Every row gives one point. The points of each table are mixes of a few directions, plus a little noise. Count the directions of each table, and those that both share. Where both have some left over, give the other angles between the two spaces (their principal angles), to ten degrees, smallest first.
In the rows, zero is written as 128.

First (7 x 2):
[[169  51]
 [ 97 188]
 [125 132]
 [123 138]
 [103 179]
 [124 134]
 [158  68]]
Second (5 x 2):
[[116 150]
 [118 147]
 [ 93 194]
 [162  63]
 [150  86]]
Directions: first 1, second 1, shared 1

First (5 x 3):
[[170 137  20]
 [141 115 170]
 [146 124 131]
 [111 126 160]
 [ 76 137 159]]
Second (6 x 3):
[[102  39 109]
 [145 190 142]
 [146 190 141]
 [105  47 111]
 [136 155 133]
 [132 146 132]]
Directions: first 2, second 1, shared 0; angles 90

First (6 x 6):
[[115  69  71 185  82  78]
 [151  88  92 153 167 136]
 [156 170 168  79 203 189]
 [125 182 180  83 137 153]
 [108 114 115 150  78  92]
 [114 145 145 119 102 119]]
Second (8 x 6):
[[139 143 118 117 128 113]
 [ 93 104 177 173 165 114]
 [149 183 109 111 157  51]
 [ 89  54 170 167 110 208]
 [ 99  57 158 155  97 219]
 [164 165  82  85 108 114]
 [135 145 121 120 137 107]
 [159 173  93  95 125  93]]
Directions: first 2, second 2, shared 0; angles 80, 90

First (10 x 8):
[[126 143  74 181 148  79 115 193]
 [147  98  87 102 145 126 110  71]
 [146 164 170  97 128 140 153 146]
 [135 135 122 120 107 130  76 101]
 [154 126 142  83 162 139 186 117]
 [112  82 100 140 125 132 111  83]
 [ 96 139 189 139  71 160 101 124]
 [113 104 120 145 142 126 162 137]
 [164 190 152  93 126 124 114 152]
 [ 89 101 122 178 127 122 152 157]]
Second (8 x 8):
[[172  83 175 124  68   7 148 115]
 [117 139 116 129 145 159 123 132]
 [121 135 121 129 138 145 124 130]
 [112 144 110 129 149 173 121 133]
 [153 102 156 126  92  57 141 119]
 [128 128 128 128 127 128 127 128]
 [129 127 128 128 127 126 129 127]
 [ 91 165  88 132 179 230 110 140]]
Directions: first 4, second 1, shared 0; angles 90

First (10 x 9):
[[137 146  85  76 186 169 147 107 111]
 [126 122 139 142 114 118 123 133 131]
 [134 142  94  85 174 161 144 112 116]
 [119 107 178 191  61  79 106 152 145]
 [144 159  49  32 232 203 164  91  98]
 [131 137 111 109 147 142 134 122 121]
 [112  94 208 226  23  51  92 166 158]
 [132 138 106 103 158 149 137 118 120]
 [127 127 130 129 124 127 127 130 128]
 [116 107 177 190  60  80 106 152 147]]
Second (7 x 9):
[[109 111  98 111 167 154 103 117  87]
 [128 128 128 128 128 128 128 128 128]
 [150 148 163 148  82  98 156 141 175]
 [100 103  84 103 185 166  92 112  69]
 [156 152 171 152  71  91 163 145 186]
 [164 159 184 159  55  81 173 149 203]
 [ 89  94  69  94 205 179  79 105  47]]
Directions: first 1, second 1, shared 0; angles 50

First (11 x 12):
[[ 93  91  66 122  81  80 151 107 123 104 105  83]
 [141 144 167 113 189 140 128 151 178 165 145 199]
 [135 116 131 137 128 163 111 127  94 115 142 109]
 [ 95  34  66 110 136 155 111 114 102 103 156  96]
 [136 179 149 129 122 100 116 121 153 147 112 141]
 [151 153 150 161  90 145 153 138  78 104 115  97]
 [147 249 175 135 100  57 105 109 176 166  82 144]
 [154 158 164 151 123 149 149 146 107 123 124 132]
 [118  88 124 101 188 139 141 147 174 150 152 185]
 [127 154 137 112 148 135  37  96 144 154 143 129]
 [110  42  80 139 104 145 205 149  80  78 131  94]]
Second (11 x 12):
[[109  34 106 113 178 190 122 145 114 113 172 134]
 [ 84  94 151 132 143 137 110 146 166 116 112 120]
 [135 182 144 138  99  91 130 120 139 136 100 121]
 [169 208 128 134  88  80 144 105 113 144 112 129]
 [214 215  93 125  87  94 163  90  61 153 146 142]
 [167 214 133 138  84  78 145 104 114 145 104 125]
 [ 59  31 144 127 176 178  98 163 172 103 129 120]
 [ 87  66 136 125 159 161 111 149 151 113 132 125]
 [ 91  61 130 122 162 166 113 147 145 113 139 127]
 [123  88 115 120 152 158 126 135 117 123 152 133]
 [174 216 126 133  84  75 146 104 108 146 111 127]]
Directions: first 4, second 2, shared 1; angles 70

First (9 x 14):
[[ 91  30 133 151 111  59  97   7 133 164  83 122 176 158]
 [148 180 125 116 137 165 144 193 125 109 152 131 102 112]
 [133 140 127 125 130 137 132 143 127 123 134 129 122 124]
 [143 167 126 119 135 155 140 176 126 114 146 130 109 116]
 [ 92  32 133 150 111  60  98  10 133 163  84 122 175 157]
 [117  97 130 135 123 106 118  90 130 139 114 126 143 137]
 [141 162 126 120 134 152 139 170 126 115 144 130 111 118]
 [147 179 125 116 137 164 144 191 125 109 152 131 103 112]
 [141 163 126 120 134 153 139 171 126 115 144 130 111 117]]
Second (9 x 14):
[[145  74 135 158 155 116 134 122 162 122  75 139 142  87]
 [130 161 102 145 117 150 121 138 115 138 154 102 137 147]
 [142 145  73 155 108 157 102 162 122  81 170  80 152 140]
 [111 151 125  73  93 130 189 157 165  88  85 154  78 191]
 [135 129 134  97 107 124 130 169  78 110 124 124 102 119]
 [116 106 177 120 158 103 162  83 160 183  70 177 113 118]
 [145 107 133 190 167 129  98  98 110 189 131 111 168  76]
 [121 106 136  85 112 109  90 138 114  51 177 132 128 114]
 [105 176 137 128 134 135 127  85 127 188 165 131 131 160]]
Directions: first 1, second 5, shared 0; angles 50

First (10 x 18):
[[135  78  81  72  99  95 111 158 113 131  93 131 143 168 116  99 142  97]
 [118 155 134 139 166 105 152  69 146 166 135  93 121 105 148 124 145 152]
 [113 180 176 182 142 153 147 119 140 114 149 142 118  75 139 155  96 145]
 [105 173 153 155 152 111 159  97 147 142 126 122 123  73 150 136 108 143]
 [114 140 116 115 159  80 153  75 142 174 114  90 128 110 152 110 145 137]
 [ 75 171 122 107 138  23 184  97 150 164  58 128 147  30 176  96  83 106]
 [119  98  81  72 124  59 135 118 128 160  80 110 143 136 139  88 144 105]
 [155 116 167 170  73 239  81 225 100  37 172 197 122 161  84 176  93 116]
 [161  81 122 121  79 192  81 204 100  73 145 167 132 191  88 143 127 107]
 [184  87 130 148 142 224  81 118 115 122 208  98 107 232  88 156 200 170]]
Second (10 x 18):
[[114 155 154 151 115 139 136 153 130 102 124 159 130  88 132 142  87 120]
 [ 97 203 203 200 101 171 148 186 133  58 130 206 127  29 137 171  27 117]
 [146  96  99 103 146 118 117  96 127 160 136  88 125 177 122 113 179 140]
 [134  80  72  65 124  72 121 117 122 162  93 100 140 167 128  88 165 110]
 [103 203 207 207 110 183 146 174 134  63 145 196 122  40 134 176  39 128]
 [106 162 158 151 105 132 141 167 129  92 111 175 133  72 135 141  68 110]
 [139 135 144 153 146 162 125 109 131 129 162 115 116 140 123 145 144 152]
 [143  62  54  49 134  64 115  99 121 181  96  79 139 195 126  78 193 116]
 [163  74  81  90 164 120 109  67 127 185 152  56 120 217 117 107 222 156]
 [138 108 109 111 136 119 122 112 127 146 130 107 128 155 126 118 156 132]]
Directions: first 3, second 2, shared 2

First (11 x 24):
[[151 154  94 164 220 133 110 157  96  83 119 147 106 120 145 154 188  59
   94  69 110  63 155 180]
 [109 119 120 121  65 107 172 112 141 166 152 113 106 143 116 122 103 152
  195 187 114 235  69  85]
 [122 133 103 144 114 109 162 126 126 140 146 125  93 140 126 139 133 112
  178 153 104 200  79 113]
 [156 157  95 166 232 135 102 162  90  80 115 151 106 117 144 154 193  52
   84  56 110  45 164 188]
 [114 107 169  91  68 139 122 106 156 152 124 116 165 129 120 104  81 192
  124 158 156 134 138  99]
 [118 111 159 102  89 134 120 115 145 141 123 120 155 128 122 111  96 170
  123 147 148 127 137 109]
 [147 157  67 181 211 116 143 161  91  96 135 147  72 131 141 163 197  41
  140  91  84 126 108 171]
 [112 101 190  78  58 144 106 100 163 151 115 114 184 125 117  93  66 209
  103 151 172 108 159  95]
 [125 103 206  73 101 165  62 110 156 125  94 122 212 110 125  92  80 205
   46 108 191  18 213 125]
 [115 128 103 140  87 103 178 121 133 157 153 119  89 145 121 132 122 127
  198 176 102 235  62  96]
 [134 138 109 145 159 125 130 139 116 113 130 135 112 129 132 141 153  99
  125 111 116 119 123 144]]
Second (11 x 24):
[[118  74 173 105  94 193 125 115 168 128 109  73 212 134 127 113  28 180
   83 146 157  91 199 107]
 [147 114  94 113  70  59 149 116 130 175 165 131  48 139 109 117 171 125
  199 176 156 249  40  86]
 [108 108 134 126 122 107 145 118 159 172 121 139 122 136 104 131  77 147
  143 143 143 161 130 104]
 [ 96 169 157 127 111 168 133 122 114  98 123 128 183 119 151 126 112 158
  127 132  74  96 132 143]
 [107 178 143 146 199 130  98 137 110 105  99 182 145 109 138 143 148 119
   89  70  98  35 167 175]
 [ 39 206 141 149 142  53 166 110 137 195 113 236  95 121 102 148 105 162
  200 137  56 183  69 123]
 [156  80  94 156 215 108 119 149 152 151 107 139  87 136 100 153 113  72
   91  85 178 102 181 137]
 [196  63 108 117  87 206 126 139 116  66 155  11 159 143 158 115 138 100
   98 150 163 128 148 120]
 [168  91 119 120 119 151 114 135 126 105 137  83 133 133 136 120 139 109
  104 126 162 117 146 126]
 [136 136  81 171 176 133 160 150 111 110 139 122  95 139 137 156 150  66
  149 119  90 154 112 147]
 [135 190 162  80  69 101  73 113  85 103 140 165 131 100 149  94 225 173
  129 125 128  92  82 140]]
Directions: first 2, second 5, shared 2

First (11 x 32):
[[114 141 134 116  95 111 128 128 119 101 139 132 113 112  78 146 105  84
   98  90 161 148 118 108 132 158 132 150 139 119 153 168]
 [118 139 119 100  68 100 127 125 105 103 158 137 104  92  38 153 106  44
   61  70 186 159 113 110 110 175 132 181 134 113 176 167]
 [150 152 126 135 117 110 129 127 106 116 103 131 105 112  94 146 111 114
   90 105 186 153 110 110 121 166 132 174 144 107 153 144]
 [ 98 135 132 113 155 147  98 141 139 160 123 129 141 117 132 102 106 138
  123 123 138 139 108  79 150 131 133 113 134 139 125 162]
 [160 110 125 155 144 132 152 119 134 125 121 122 136 160 184 130 167 173
  175 173  76  96 156 186 116  89 120 105 113 131 100  66]
 [139 129 158 168 148 127 157 121 143  85  99 119 130 170 190 141 135 186
  200 159  79 103 153 160 158 103 125  82 138 129  92 119]
 [138 120 142 152 136 127 149 123 138 105 119 123 133 157 169 135 144 161
  175 153  86 106 151 163 138 104 125  97 126 131 104 107]
 [155 151 126 141 124 113 131 127 107 120  97 130 107 116 106 143 115 126
   98 114 179 150 113 116 120 160 131 170 143 109 147 135]
 [123 119 128 130 151 143 122 131 140 148 126 125 142 137 160 111 138 154
  150 150 101 116 132 131 133 107 127 105 121 138 110 114]
 [101 103  98  86 131 151  96 137 135 191 175 132 152 105 112  93 142  98
   98 129 117 125 121 116 105 112 127 126 101 147 135 113]
 [112 111 121 115 139 144 118 131 141 154 149 127 147 130 144 108 141 133
  139 142  99 114 134 132 125 104 126 106 114 143 116 113]]
Second (8 x 32):
[[119 127 126 123 103 105 132 117 118  99 133 145 113 123  82 134 134  91
  133 106 117 143 139 125 114 137 122 135 128 122 142 146]
 [115 127 126 121  89  93 133 111 113  86 135 152 106 120  60 137 136  73
  136  96 113 150 146 123 109 141 119 139 128 119 149 154]
 [137 129 129 133 153 151 124 139 138 156 124 112 143 134 173 122 123 164
  123 149 137 113 117 131 141 120 134 121 127 135 114 111]
 [106 126 124 114  59  66 139  99 101  53 140 171  88 114   7 145 141  29
  143  71 103 169 159 119  94 152 111 147 128 113 165 173]
 [125 127 127 126 120 121 129 124 125 119 129 133 123 126 113 131 130 116
  130 121 125 133 132 127 124 131 126 130 128 126 132 134]
 [135 129 129 131 147 146 125 137 136 149 124 116 139 132 163 123 124 156
  124 144 135 117 120 130 137 122 133 122 128 132 118 115]
 [147 130 131 139 186 181 119 153 150 192 117  91 162 140 231 114 116 212
  116 178 149  94 101 136 157 108 143 111 128 142  96  89]
 [141 129 131 135 166 162 122 144 143 169 121 104 151 135 195 119 120 183
  119 159 142 106 110 133 147 116 138 118 128 137 107 103]]
Directions: first 4, second 1, shared 0; angles 30

First (9 x 32):
[[147 140 101  90 138 171 123 153 118 219 115  82 143 141 145  81 129 102
   81 134 160  93 117 135 157 152 158 135  48 192 179  89]
 [ 83 147 127 201 117 121  84 110 130 140 141 153 168 140 109 164 145 136
  150 119 127 163 127 131  56 143 133 102 183  84  87 160]
 [133 119  98 233  66  83  72  36 192 110 122 168  95 125 183 192 110  71
  168 148 122 170 113  71  50  77 228 175 174 114  92 176]
 [160 121 138  83 150 124 154 148 108  80 176 128 100 117 108 104  99 151
  129 152 126 124 153 147 157  85  78 165 110 113 123 130]
 [ 74 117 103  67 157 113 132 155 165 125 128 118 167  86  79 209 147 192
  145  49 105 181 138 135  85 211  56  82 200 138 163  82]
 [118 146 172 189  85 131  68 127 105 151  75 180 138 124 145 185 145 156
  143 147 135  89  94 171 123 129 150 119 182 106  99 170]
 [147 109  89  54 172 123 178 139 147  97 186  85 110 118 106  84 104 116
  115 115 122 157 162 100 138 120  92 152  81 154 159  84]
 [121 132 193 120 134 159 167 168  72 136  60 128 143 150 126  91 159 148
  108 129 128  59 108 164 209 162 110  62 114 122 130 125]
 [168 117 129 120 136 130 178 113 115  91 151 110  89 151 147  47 101  80
  115 163 126 110 143  99 175  73 151 158  59 131 124 129]]
Second (9 x 32):
[[152 116 100 102 148 116 131 121 132 137 117 131 131  83 187 119 109  74
  165 155 134 112 147  99 188 177 249 151 125  99 152 199]
 [ 97 125 122 198  88 177 136  64 100 115 161 136  99 177  98 178 183 161
   83 117 122  98 124 136  71  36  43 114 137 141 125  53]
 [ 99 145 114 133  47 179 145  66 116 156 127 147  91 139  98 132 134 149
   61 118 106 118 155 169 103  63  77 130 159 112  89  57]
 [150 117 120  94 201 104 122 174 105 100 166 117 164  94 153 137 124 113
  199 143 144 126 131  95 168 184 184 137 114  99 161 211]
 [137 118 119  47 127 150 155 150 127 136 152 115 128  79 180 102 123 102
  158 165 138 126 166 104 187 176 166 170 156 122 134 179]
 [113 136 103 189 109 133 120  63 128 127 119 166 101 149  61 134 107 169
   55 111 100 126 151 195  88  70  88 114 135  88 100  72]
 [151  99 154 152 171  84 128 180 183 116  83 103 141 139 176  99 123 106
  150 154 148 148  95  91 148 174 156 136 111 204 161 163]
 [102 174 145 145  61 138  94  98  96 161 107 138 135 167  82 169 147 137
  115  51 111 124  74 138  65  78  97  76 104 121  93  56]
 [150 121 167 100 200  76 124 233 163 103 119 101 169 129 120  88 101 150
  160 135 144 183 108 127 136 195  91 129 116 171 135 167]]
Directions: first 6, second 6, shared 1; angles 60, 60, 80, 90, 90

First (9 x 32):
[[136 137 118 113 103 175 125 125 136 128 122 101  97 128 126 153 138 133
  143 126 154 156 121 142 161 150 125 129 140 105 136 124]
 [155 102 130 115 180 139 116 109 107 148 141 113 162 194 164 108 190 197
  132 142 111 126 104  95 164  82  95  81 124  88 175 114]
 [130  87 139 144 215  77 120 104  91 142 153 144 200 189 145  90 169 192
  109 139  86  97 122  69 106  61  89  82 137 117 136 111]
 [124 141 118 113  82 157 132 141 140 118 122 112  86 103 129 143 113  91
  132 116 154 144 146 129 125 177 150 145 136 134 107 122]
 [ 90 123 118 180 167 120 133 103 105 110 166 112 137 125  59 175 107 167
  123 123 139 158 133 126  90 131  80 124 221 105  63 126]
 [101 132 139 152 125  59 138 145 126 115 123 164 146  93 119 107  79  79
  108 119 103  91 154 122  57 137 153 154 120 183  81 139]
 [142 108 119 108 142 159 120 119 108 133 144  89 119 178 164 128 177 167
  129 126 140 143 130  71 143 143 106  83 159  86 134  88]
 [129 161 128  76  34 173 131 140 199 121  94 169  90  56  78 122  84  28
  152 132 175 148 154 177 174 156 173 195  59 172 132 131]
 [145 161 139 150 106  93 137 165 135 140  84 145 123  87 169 120  94 101
  128 126  86  87  85 222 128 114 177 166  56 169 185 201]]
Second (11 x 32):
[[105  98 169 216 170  69 145  81 115  72 176 118 115 125  77 170 119 147
  135 186 130 109 143 120 107 119  91  68 118 163 140 119]
 [109 118 127 109 112 149 126 103 152 110 147 141 122 120  67 133 122 103
  138 139 170 153 170  90 134 142 109 130 143 133  89  85]
 [101 105 142 190 202  10 136 148  68 127 144 143 188 150 176  94 111 150
   80 109  52  62 129  83   8 110 134 110 168 156  78 142]
 [140 100 136  78 124 151 117 102 150 126 138 146 138 159 118  93 166 117
  140 151 154 131 164  60 168 117 115 101  91 129 144  71]
 [130 133 120 141  97 122 134 166  93 118 122  68  76 134 218 141 131 111
  109  93 118 117 134  95  74 213 167 107 171 122 103 122]
 [147 147 114  69  73 181 121 144 160 144  99 135 107 114 139 113 132  90
  142 116 152 146 132 141 173 146 154 159  96 124 145 123]
 [141 126 123 115 106 188 125 107 138 117 139  89  84 140 118 164 156 142
  151 143 170 166 129 124 182 153 109 101 136  97 152 105]
 [147 164 130 146 145  94 132 163 130 166  81 166 168  97 153 109  97 141
  122 119  66  93  58 249 140  59 158 184  67 145 189 225]
 [155 146 106  92 150 157 114 145 127 181  98 144 174 146 151 103 146 173
  128 106 101 136  75 179 170  68 125 162 119  88 165 169]
 [124 120 135 168 146 119 134 117 107 111 147  95 110 138 133 160 136 156
  128 139 126 130 119 127 119 139 112  95 152 118 134 130]
 [107 151 106  84  83 168 124 131 168 135 117 162 127  86  58 128  90  78
  136 108 168 165 154 142 134 142 133 192 148 132  70 118]]
Directions: first 5, second 6, shared 5

First (9 x 32):
[[139 113 162 118 142 159 120 128 102 100 135  96 112 102 107 157 154 140
  148 146 111 132 148 133  92 127 142 136 128 116 141 148]
 [163  88 225  98 163 219 105 125  54  45 150  35  82  54  70 208 202 168
  185 181  77 140 187 141  28 123 173 153 130  92 165 185]
 [118 138 100 137 118 102 133 128 148 151 122 153 140 149 145 105 106 117
  113 112 145 123 113 123 157 130 115 123 128 138 118 112]
 [ 91 170  24 160  89  29 151 130 207 216 105 228 177 208 194  41  48  86
   67  71 182 116  63 116 236 131  78 101 126 167  89  66]
 [108 150  75 143 110  77 142 128 167 175 116 178 153 169 161  85  86 106
   95  98 156 120  94 121 183 131 103 116 127 148 108  96]
 [132 123 140 125 134 139 125 128 121 118 130 118 124 118 122 136 138 132
  134 134 123 130 134 129 118 128 134 130 128 124 132 134]
 [105 155  62 147 104  67 143 130 177 183 113 191 159 179 169  75  78 101
   90  92 163 120  86 118 196 130  96 112 126 152 103  89]
 [160  89 223 101 161 216 107 124  57  48 149  39  85  56  69 205 200 167
  184 179  79 140 185 140  31 123 173 151 131  93 165 183]
 [133 119 144 123 133 144 124 128 117 113 131 113 120 116 118 142 140 136
  136 136 119 129 139 130 111 126 135 133 129 121 134 138]]
Second (8 x 32):
[[ 90 146  97 191  71  61 164  91 119  96  70 180 179 113 115  27 173  86
  170  74 100 113 126 211 192  97 137 115 184  71 176  76]
 [ 93 151  81 179  79  57 159 102 140 128  82 188 176 137 135  37 140  88
  142  76 121 114 111 183 200 107 123 113 167  98 151  77]
 [135 131 114 108 144 133 118 146 153 165 148 131 118 156 151 151  87 136
   93 137 155 131 112  87 128 143 111 128 102 164  96 135]
 [175  91 209  68 189 231  90 153  89  98 181  34  65  91  99 247 145 182
  136 198 114 146 167  79  21 147 150 151  92 144 119 199]
 [147 110 172 108 150 174 115 133 100  99 145  83 103 100 105 174 153 150
  146 157 111 136 153 122  78 130 145 140 121 121 137 158]
 [144 131 113  93 157 143 109 157 164 184 163 125 107 168 161 172  64 143
   74 148 169 135 106  61 119 154 102 129  85 185  78 145]
 [143 126 127  98 153 148 112 149 147 160 156 116 108 150 147 170  89 144
   94 149 153 135 118  79 111 146 114 131  96 166  94 147]
 [ 98 140 110 181  81  78 157  95 114  92  79 165 169 108 111  46 175  94
  170  85  99 115 131 202 176 100 141 118 178  75 174  87]]
Directions: first 1, second 2, shared 1
